Each row is a point. Each copy is the shape, with its points in the same order, turned, moved and blurred by noise. Some copies are also mirrored. Which?

Shape (8 x 3)
[[ 5.6 -1.3 -2.4]
 [-3.1 -0.3  1.8]
 [-0.3  0.2 -3.8]
 [-0.5  0.0  4.5]
 [ 5.2 -1.3  3.2]
 [ 3.0 -0.5  3.1]
 [-3.1 -0.2 -2.2]
 [-2.2  5.1 -1.0]]
Copy 1 (8 x 3)
[[ 5.8  0.5 -4.2]
 [-2.1  0.1  1.5]
 [ 0.1 -2.1 -4.2]
 [-0.4  2.7  2.6]
 [ 5.3  3.8  0.3]
 [ 3.1  3.4  0.7]
 [-2.1 -2.5 -1.8]
 [-4.1  2.1 -4.1]]
Copy 1 is: only turned
Copy 2 (8 x 3)
[[-0.2 -4.2  3.3]
 [-0.7  0.3 -4.9]
 [-3.7 -0.3  0.5]
 [ 2.7 -0.8 -4.4]
 [ 4.5 -4.3  0.1]
 [ 3.3 -2.5 -1.2]
 [-4.2  0.4 -2.4]
 [-1.6  4.8 -0.7]]
Copy 2 is: mirrored
Copy 3 (8 x 3)
[[ 4.7  2.8 -4.0]
 [-2.1  0.0  2.2]
 [ 0.0 -1.3 -3.5]
 [ 0.4  1.5  4.2]
 [ 5.1  4.5  1.3]
 [ 3.3  2.9  2.0]
 [-2.4 -1.6 -1.4]
 [ 0.9 -5.3  0.8]]
Copy 3 is: mirrored

Shape (10 x 6)
[[-0.2  2.6  3.0 -0.5 -4.9  0.2]
 [ 3.7 -1.6 -0.5  3.0  2.4 -1.1]
 [-0.8  3.1  1.4 -5.2 -1.8 -2.0]
 [ 3.9 -3.5 -0.9 -0.5 -0.7  3.0]
 [ 5.4  2.8 -2.7 -1.1 -3.2  0.4]
 [ 5.7  1.0 -2.2  1.2  1.8 -0.1]
 [ 1.5 -5.4  3.9  3.2 -3.9 -0.1]
 [-1.6 -3.9 -0.9  1.0  0.1  2.9]
 [-2.1 -4.2  0.7  4.5  2.5 -3.6]
 [ 1.0 -4.2  1.3  1.4 -5.3 -2.5]]
Copy 1 (10 x 6)
[[ 2.2  4.8  1.0 -1.3  1.8 -0.5]
 [-2.0 -1.6 -2.0  3.5 -1.8 -0.9]
 [ 0.9  2.0  4.3 -4.4  0.1 -2.0]
 [ 1.6 -0.2 -1.3  0.9 -5.0  3.0]
 [ 0.4  4.1 -1.7 -1.6 -5.6 -2.7]
 [-3.1  0.3 -1.7  2.1 -5.6 -2.3]
 [ 4.9  0.8 -3.3  4.6  0.8  2.8]
 [-0.2 -1.3 -3.0 -0.7 -0.9  4.1]
 [-1.7 -5.4 -2.7  3.0  3.7 -0.1]
 [ 5.8  0.3 -3.3  0.8  0.7 -0.5]]
Copy 1 is: mirrored
Copy 2 (10 x 6)
[[ 2.3  2.0  3.4 -3.3 -1.4  2.4]
 [ 1.5 -0.2 -0.9  4.6 -1.4 -0.7]
 [ 1.2  0.8  2.8 -6.1 -0.7 -3.4]
 [ 1.4  3.1 -2.5  1.7 -6.0 -1.0]
 [ 7.4  2.5 -0.6 -0.4 -1.3 -1.7]
 [ 4.0  1.2 -2.5  3.6 -0.7 -2.8]
 [-0.5  1.7  3.7  2.6 -7.0  3.2]
 [-1.7 -0.4 -2.9 -0.4 -5.3  1.6]
 [-3.2 -4.9  1.2  3.5 -3.0  0.7]
 [ 2.5 -0.8  4.4  0.7 -6.9  2.0]]
Copy 2 is: mirrored
Copy 3 (10 x 6)
[[ 0.1  3.5  4.4  0.8 -4.6  1.3]
 [ 2.0  1.9 -2.8  1.5  2.0 -1.8]
 [ 0.2  0.1  7.3 -1.1 -1.5  0.9]
 [ 3.1  0.6 -3.2 -3.0 -1.6  1.3]
 [ 6.1 -0.4  3.0  0.8 -2.7 -1.3]
 [ 4.9  1.0 -1.1  2.3  1.2 -2.1]
 [-1.9  6.0 -2.8 -2.3 -4.8 -0.2]
 [-1.9 -0.8 -2.8 -1.1 -2.1  2.9]
 [-6.0  1.6 -3.6  1.1  1.9 -1.5]
 [-1.4  4.1  0.9 -2.7 -4.4 -3.0]]
Copy 3 is: mirrored
Copy 4 (10 x 6)
[[ 0.5  2.9  4.8 -4.5 -1.5 -0.3]
 [ 3.9 -1.1 -0.7  1.9  1.3  1.3]
 [-2.3  2.2  0.6 -6.0  0.5 -2.4]
 [ 4.0 -0.7 -1.4 -2.9 -1.3  4.9]
 [ 4.2  4.2 -1.8 -2.8 -3.8 -0.7]
 [ 4.5  2.0 -2.9  1.0 -0.3  0.9]
 [ 5.1 -3.3  5.8 -3.1 -0.1  3.4]
 [-0.2 -3.3  1.0 -1.0 -2.4  4.5]
 [ 1.1 -6.6  2.7  2.7  1.7  0.0]
 [ 4.7 -3.4  4.1 -4.1 -2.0 -0.2]]
Copy 4 is: only turned

Shape (12 x 8)
[[-5.1  3.0  1.0 -2.4  2.2  0.8 -5.2 -0.9]
 [ 3.3 -1.6  3.3  4.3 -5.3 -2.2  4.0  4.3]
 [-0.5 -2.4 -0.1 -0.6  2.6  1.9 -4.4 -0.5]
 [-0.1  4.1  3.1 -1.6  1.1  2.4 -0.8 -1.1]
 [ 2.6 -2.4 -4.2  2.5  2.3 -0.7 -2.9  3.4]
 [-1.1  2.9  3.6  0.5 -4.5  5.5 -0.3 -3.3]
 [ 4.8  1.5  4.4 -1.4 -2.6 -3.8  0.3  4.2]
 [ 0.8  1.1 -1.6 -1.3  0.5 -0.3 -5.5 -2.1]
 [-2.2  5.9  4.0  3.7 -2.2  2.6 -1.1 -3.4]
 [ 2.0 -2.7 -0.8  2.2  1.5 -1.0  1.1 -1.5]
 [-2.8  0.0 -1.7 -1.1 -0.1 -0.1 -2.4 -2.5]
 [ 3.3 -5.7  1.1  4.5 -0.3 -2.6 -1.5  0.9]]
Copy 1 (12 x 8)
[[-2.6 -1.0 -1.4 -3.3 -0.8  4.5  2.2  1.0]
 [ 1.6 -0.7  4.1  7.5 -4.0 -4.2 -5.1  4.3]
 [ 2.7  0.0 -1.0 -0.4  1.6  2.9  0.3 -0.5]
 [-4.1  2.0  1.7 -1.0  0.6  1.6 -0.8  0.5]
 [ 5.8  0.3 -2.4  0.6  3.0 -2.9 -0.7  3.6]
 [-5.6  0.6  0.0  2.7 -1.8  1.4 -4.4 -3.2]
 [ 0.7  0.7  6.4  1.4 -1.4 -0.2 -6.0  7.2]
 [ 1.3  1.9 -2.6 -2.7  0.5  2.3 -2.3  1.5]
 [-7.1  3.7 -1.2  2.8 -3.4  1.2 -1.2  0.1]
 [ 3.7  2.1  0.9  1.3 -1.4 -3.1 -0.6 -0.5]
 [ 0.8  0.0 -2.3 -2.2 -1.8  0.8 -0.7 -0.7]
 [ 7.0  1.9  0.7  5.0 -1.4 -0.8 -2.0  2.0]]
Copy 1 is: mirrored
Copy 2 (12 x 8)
[[-0.7 -3.0 -1.7  0.8 -2.5 -5.5 -4.6 -5.7]
 [ 3.3  1.1 -2.5  0.8 -3.0  1.8  7.3  3.9]
 [-2.4 -0.6  0.0  4.8 -2.0 -1.7 -3.7 -2.3]
 [ 0.2 -0.2 -3.2 -0.5 -1.9  0.3 -1.0 -6.1]
 [-1.0  1.1  1.4  5.2  2.9 -3.4  0.8  1.3]
 [-1.1 -3.9 -6.6  0.0 -4.7  3.6  0.6 -3.9]
 [ 6.7  4.1 -4.1  1.8 -1.3 -0.2  3.2 -0.8]
 [ 1.1 -3.1 -2.6  4.7  1.9 -1.2 -3.6 -2.6]
 [ 0.3 -5.7 -4.5 -0.7 -4.2  0.6  3.3 -6.9]
 [ 0.4 -1.1  2.6  2.2  1.2  2.1  0.4 -0.2]
 [ 0.7 -4.0 -1.3  1.4 -0.2 -1.4 -4.0 -1.7]
 [ 2.5 -0.7  2.8  6.3 -1.8  0.9  2.9  2.5]]
Copy 2 is: only turned
Copy 3 (12 x 8)
[[-0.2 -0.3  2.1  1.8 -4.6  0.9 -2.9 -4.5]
 [ 1.3 -3.7  1.6 -6.3  6.1  2.6  5.9  3.4]
 [ 2.7  1.3 -0.9  1.9  1.0  0.9 -2.6 -2.2]
 [-0.6  2.1  2.4 -3.2 -2.3  0.7 -2.2 -0.1]
 [ 3.2 -0.2 -1.5  4.1  2.8  2.6  1.8  2.6]
 [ 0.0  3.1  0.7 -7.7 -1.9  3.5 -0.1 -3.6]
 [ 1.5 -5.3  3.8 -4.6  2.3  1.6 -1.1  5.2]
 [ 3.0 -0.5 -2.6  0.3 -2.5  2.1 -3.0 -0.2]
 [ 1.3  2.3  2.4 -6.0 -5.9  1.9  2.8 -1.9]
 [ 1.8  0.4 -2.4 -0.5  2.3 -1.5  2.1  1.8]
 [-0.2 -0.6 -2.6  0.1 -1.9  1.0 -0.4 -2.8]
 [ 6.3 -2.4 -1.3 -1.1  5.3 -0.9  3.5  1.4]]
Copy 3 is: only turned
